Each wall is flat, endless, passes through zero and stands at right angles to its row. A trip goes straight from one point to another. List the walls that it crosses, first one first.

Walls:
(1): | -31 |   0 | -11 |
(2): |  0 | 21 | 42 |
(3): | -67 |  35 |  10 |
(4): | -29 | -25 |  13 |
(5): | -19 |  37 |  75 |
(6): | 14 | -6 |  9 |
(7): |  37 | -28 |   2 |
(8): | -39 |  15 | -12 |
(9): | -5 | 38 |  0 |
Trips:
| 11 | 12 | 56 | to | 39 | 47 | -7 | -> 4, 3
|  59 | -43 |   4 | to | 62 | 19 | 10 | -> 2, 9, 5
| 45 | 25 | 47 | to | 39 | 34 | -9 | -> 5

Walls:
(1): |  45 |  -1 |  51 |  -8 |  20 |  13 | -37 |   2 |  -1 |  21 |   7 |
(2): |   0 |  45 |  25 | -12 | -48 |  29 |   2 |  15 |  32 |  -7 |  18 |
(3): |   5 |  20 |  13 |  40 | -13 |  25 |  20 |  -1 |  -2 |  53 |  -8 |
(4): | -17 | -15 | -56 |  32 |  -7 | -33 |   0 |  33 |  -5 | -27 | -44 |
(5): | -35 |  12 |  30 | -35 | -15 | -53 |  22 |  13 | -16 |   7 | -35 |
(6): | -18 |  12 | -25 |  48 | -28 |  16 |  41 | -18 |  15 | -30 |  24 |
(7): |  -2 |  -4 | -46 | -27 |  -9 |  12 |  13 |  44 |  -9 |  -4 |  15 |
(8): | -29 |  -8 |  61 | -52 | -54 |  -3 |  32 |   9 |  36 | -31 |  -2 |
(9): | -19 |   6 |  -9 | -11 |   6 | -18 | -21 |  -1 |  -2 |  24 |  36 |
Trips:
|  22 |  28 |  10 | -56 |   5 |  53 |   0 | -36 |  14 | -14 |   5 | to | -44 | -49 |   2 |  30 |  26 |  -8 | -46 |  -3 | -30 |   5 |  32 | -> 9, 8, 2, 4
|   4 |  16 |   0 | -49 |  35 |  47 | -45 |  73 |  15 |  15 | -19 | to | -68 |  -9 | -15 |   3 |  29 |  39 |  17 |   1 | -26 |   6 |  69 | -> 1, 6, 2, 3
|  -3 |   7 |   6 |  19 |  15 |  15 |  29 | -59 | -43 |  12 |  29 | to |  62 | -55 |  13 |  20 |  21 |  41 |   2 | -39 |  36 |  40 |   8 | -> 1, 9, 6
| -23 |  52 | -35 |  42 |  12 |  17 |  -8 |  -7 |   6 |  38 |   8 | to | -25 |  -2 | -10 |  -8 | -44 |  50 |  17 | -32 |  -8 |  29 |  41 | -> 7, 4, 8
|  17 |   3 | -34 |  28 | -13 | -23 |  -6 |  30 |  -2 |  18 | -43 | to |   5 | -16 |  44 |  62 | -13 | -10 |  10 |  28 |  64 | -33 | -17 | -> 6, 7, 2, 8, 5, 1
